Each row is a point. Each copy is the shape, with its points in the same order, turned, moved and blurred by noise. Some copies are also mirrored. Which?

Shape, 7 rows:
[[ 55 -18]
 [  9  -4]
 [-26 -26]
 [ 34  -2]
 [-24 -14]
 [-29  27]
 [-28 -32]]
Copy 1:
[[-52 -17]
 [  0 -11]
 [ 26 -36]
 [-29  -4]
 [ 24 -20]
 [ 32  13]
 [ 26 -41]]
Copy 1 is: mirrored
Copy 2 (7 x 2):
[[ -3  60]
 [  7  18]
 [-25 -16]
 [ 12  38]
 [-10 -21]
 [ 31 -31]
 [-31 -19]]
Copy 2 is: mirrored
Copy 3:
[[-54  39]
 [-16   5]
 [-21 -31]
 [-27  25]
 [-12 -27]
 [ 31  -8]
 [-22 -42]]
Copy 3 is: mirrored

Shape (9 x 4):
[[-44  25 -43 -11]
 [-16 -20   7 -17]
 [  5 -13  41   0]
 [ 14   4   1  19]
 [-18  23  -9  17]
 [ 15  -3 -44  -4]
 [ 13 -21  36  31]
 [-31 -20 -23  18]
 [ 37  50  34 -22]]
Copy 1 (9 x 4):
[[-36 -39  27  44]
 [ -9 -28  10 -17]
 [ -7   9   5 -35]
 [ -4  15 -12   7]
 [-35   5  10  24]
 [ 12 -13  -3  45]
 [ -6  22 -22 -30]
 [-34 -30 -22  18]
 [ 17  44  55  -5]]
Copy 1 is: mirrored
Copy 2 (9 x 4):
[[-38  54 -29 -19]
 [-20   7  13   5]
 [ 18  -4  20  20]
 [  7   2 -26  14]
 [ -1  37 -23  11]
 [-24 -10 -42 -12]
 [ 18  -9   3  50]
 [-41  18 -17  25]
 [ 52   2  -4 -31]]
Copy 2 is: only turned
Copy 3:
[[ -8  60 -23 -33]
 [-18  17  25 -22]
 [-30 -23  30 -13]
 [ -9   0 -11   7]
 [-26  16 -38 -16]
 [ 32  33   0   2]
 [-31 -26  14  20]
 [-28  42  -1   0]
 [ 16 -43 -19 -53]]
Copy 3 is: mirrored

Shape, 12 rows:
[[-26 -14  -4  22   0   9]
 [-20  10 -18 -20  13 -13]
 [ 27 -10   8  -9  -1  28]
 [ -1 -10  11 -11  19 -34]
 [ -1  18 -15  11  16 -21]
 [-21  25  18  20  11 -18]
 [ 43 -21  16  26  19  51]
 [-17   2 -12   9   6 -33]
 [ 35  -2  33  25 -26  22]
 [-37  30 -15 -16  18 -18]
 [ 24   5  15 -23 -24  21]
 [-28  45 -48  -5 -21 -25]]
Copy 1 (12 x 6):
[[-24  -6   0  20  16  -2]
 [-34  14  13 -14 -16  18]
 [ 27 -11   1  -9  19  31]
 [-12   9  48 -11  -6   4]
 [-12  26  12  10 -21   8]
 [-14  44  11   6   3 -15]
 [ 43 -10   4  34  42  43]
 [-22   9  23   7 -21  -8]
 [ 48  -2  -8   6  24 -10]
 [-48  34   5 -19 -17  14]
 [ 29  -6  -9 -32  11  15]
 [-34  25 -27 -13 -58  -1]]
Copy 1 is: mirrored
Copy 2:
[[ -6   2 -25  26  -3  -4]
 [  5  33 -33 -13  -2 -22]
 [  2 -21   9 -13  -4 -35]
 [ 17  26 -12 -11  37 -14]
 [ 23  36 -14  11   3 -30]
 [  7  44   7  18   2   3]
 [-14 -38  30  23   2 -53]
 [ 25  33 -29  10  13  -9]
 [ 21 -30  40   9 -11  -8]
 [ -1  60 -31 -10  -9 -12]
 [ 12 -17  14 -31 -18 -17]
 [ 41  53 -47  -7 -43 -10]]
Copy 2 is: mirrored

Shape (12 x 9):
[[ 20 -31  -2 -14   1  -7  -5  15  15]
 [ -5   1  -9   5  -9   6  15   6 -30]
 [ 18  10  12  10   5  10 -10  14   9]
 [  8   7  -4   8  19   4  12   3  -4]
 [ 14  12   0   6  -7  -3 -11  -4 -16]
 [ 15  14 -15 -15   8  11 -15   6  -6]
 [ 13  10 -10   0   8 -20  -3   7  -2]
 [  8  14   0  10  11   6  18   8  18]
 [ 27  14  -9   1  -8 -14  10   1   8]
 [ 18   4  33   4  -1  10  -1 -25   8]
 [  6 -60 -12   8  -5  10  -8  -1  18]
 [-31  14   5  11 -11   6 -14   8   4]]
Copy 1, 12 rows:
[[ 13   4   0 -16   5  -3   7  10  41]
 [ 11 -14 -17 -12 -11 -12  16   8 -19]
 [  2  17   1  11  20  -5   6   2   2]
 [ 20  -3  -6  18  -1  -8  17  -1  -2]
 [  0   9 -22   0  -5 -10  -6  -3  -7]
 [  9  -4 -18   3  14  11  -5 -16   4]
 [ 20   4 -17  11  -6   1  -7   7   9]
 [ 20  12  12  19   2   4  21   3  -3]
 [ 24  26  -8   2 -13   5   3   1   5]
 [ -3  22  21   5  -1 -30   0 -20   0]
 [-22  -5   1 -17  -9  -8  35  12  51]
 [-18  -9  10   8   3   7  -7  20 -19]]
Copy 1 is: mirrored
Copy 2:
[[  8 -25  13  -8  14 -16 -26 -21   5]
 [  6 -18 -27 -20  -8  10   4   9  -4]
 [ 27  -6   0   6   6 -23  -9  15   2]
 [ 15   4 -22   0   5 -13   1  -5  -2]
 [ 14   0  -5 -10 -13  -4 -16  18 -11]
 [  6   2 -17 -16  14 -16 -27  18  -1]
 [  3   1  -7 -14  -7 -26 -12  -2 -10]
 [ 18   5 -12   2   2 -23   6  -3  20]
 [ 19   5  -3 -20 -17 -23 -15  -4  10]
 [ 37  16  21   4   3   9  -4   7   1]
 [  0 -37  10  21   8  14 -33 -30  15]
 [-14 -10   6   6  -2  -5  10  33   7]]
Copy 2 is: only turned
Copy 3, 12 rows:
[[  4 -34  -8  -2  14  12  10  12  16]
 [ 12   2  -8 -10 -25  -4   8 -17  -8]
 [  5   9   2  -6   9   7  11  29  -4]
 [ -5   7 -12 -10   5 -12  16   2 -12]
 [ 24  12   6  -5   2  -3  -8   0  -5]
 [  4   7  -9 -25  13  16  -9  -1  -4]
 [  7  -9  -9 -13  10 -12 -13   9  -8]
 [-11  11 -14 -10  -1 -14  14  23   2]
 [ 16   1 -14 -16   8 -18  -7  17  13]
 [  5  18  26   4  19 -13  20   7  16]
 [ -1 -33 -20  37  10  20  20  -3  22]
 [-15  12  12  10 -25   9 -15  13  -9]]
Copy 3 is: only turned

Shape:
[[ 14 -11  -5   0   1  10  -1 -12  29  -5 -36 -13]
 [ 11  -5  -3 -26 -26  13 -20 -14   1 -11  -4   1]
 [  9 -14  -1 -11 -23  15  10  10   5 -13 -16 -45]
 [ 11  42 -16 -18  -3 -11  -6   3 -32 -10 -42  20]
 [ 33 -13 -37  -8 -25   2  -5  -8   2  18 -10 -12]
 [-14  14   0  24  15 -14  13  19 -29  -6  24  25]
 [-17 -17  -2 -19  -1   3 -15  34  12  11 -43 -29]
 [-32  21   7   5  -4 -16  17  15  12  23 -12 -15]
 [ 15  37 -60 -16  12  -1 -26 -20  -9 -23 -16  10]
 [ -7   3  29  13  22  -5  15  31 -10  20  16 -14]
 [  2 -24  -5 -19  -6  -8  -5 -18  -7   1 -27 -19]
 [ -3 -10 -11 -42  -7  16  -1   7  -7   9 -17 -20]
 [ 16 -10  -3  -8 -13  19  -8   6  13   3 -18  -2]
 [  7  27 -29 -26  -5 -32  -5  13 -16 -25  -4  28]
 [-10   6   1  26  -1 -23   6  25 -31  -2  20  12]
 [-32  22   5  28  -1   0   0  15 -27  -4  -7  21]
 [ -2 -17 -17 -27  -8  17  18   5   5  -1 -35  -6]]
Copy 1, 17 rows:
[[-30  13  -3  31 -23  -2   5  -9  -4  23   7  -6]
 [  6   5  10  24 -17  16 -32  -5   3 -10   3   2]
 [ 11  25  18  39 -29  16  17   5  11  11   2 -18]
 [  7   9 -21  -6  -4  54 -21 -23   3  36 -25  21]
 [  6 -18  23  46 -16  12   3 -19 -14   9  -5  18]
 [ 35 -16 -22 -35  15  14  16 -21  -1  -4  -4 -19]
 [-16  18  -8  33 -13  10  16  38  14  18 -32 -11]
 [  1   3 -12  -5   6  21  34  32   4  21  12   6]
 [ 18 -28 -24  19 -15  22 -45 -32 -15  56  -9   5]
 [ 21  15  -1 -22  26  -5  36   5  14   1  -4 -19]
 [-14  -2  24  10 -35  18  -1   3   1  10 -12  -3]
 [ -1   2  24  33  -4  28 -10  21  20  16 -15 -10]
 [ -9  12  -1  35  -2  12  -5  -8   5  -2  -3   0]
 [ 24 -26 -29  -6 -19  30 -19 -22  26  16 -15  20]
 [ 38  -6 -19 -25   5  13  22 -12  -1 -14 -13  -4]
 [ 17   4 -34 -29   9  34  10  -2 -20  -2  -6 -19]
 [-16  -4   9  35 -14  37  10   1  16  17  -6 -14]]
Copy 1 is: only turned
Copy 2, 17 rows:
[[  9 -16  21 -14 -17 -24 -11 -12 -12  13 -29   8]
 [-27   7  23 -28  -9  -1  -2  -3   2  10   7   0]
 [ -1 -46  16 -22  -6  10  -2 -11  -5  20  -5 -13]
 [  2  11 -23 -39  13 -18  28  -9 -19  10  21  33]
 [-18   5  -8 -22 -12  19 -25 -20 -11  28 -15   5]
 [-13   7 -32  31  24   5  35  18  -8 -19   4   2]
 [ 19 -26   8 -52  15  -4   0   4 -23   1 -34 -20]
 [  8 -24 -14 -15  23   7  27  26   8   2 -41  14]
 [-29  31 -22 -29  -8 -28  36 -46 -19  20  -2  10]
 [ 10 -26 -17  14  42  -2   8  29   8   0 -12 -19]
 [-22 -25   4 -33   2 -13 -15  -7 -14  -3 -13   8]
 [ -3 -17   3 -46  10   5  -5 -16   9  -1  -4 -11]
 [  5   1  18 -18  -5   1 -10  -5  -7  11 -13  -5]
 [-12  21 -37 -28 -16  -9  37   4 -14   2  21   6]
 [-13  -4 -31  20  28  13  27  29 -24  -7   5  -1]
 [ -3   3  -4   8  41   3  43  15 -21 -14  -6  18]
 [ 13 -19   6 -36 -10   5  -3 -26  -4 -13 -11   5]]
Copy 2 is: only turned
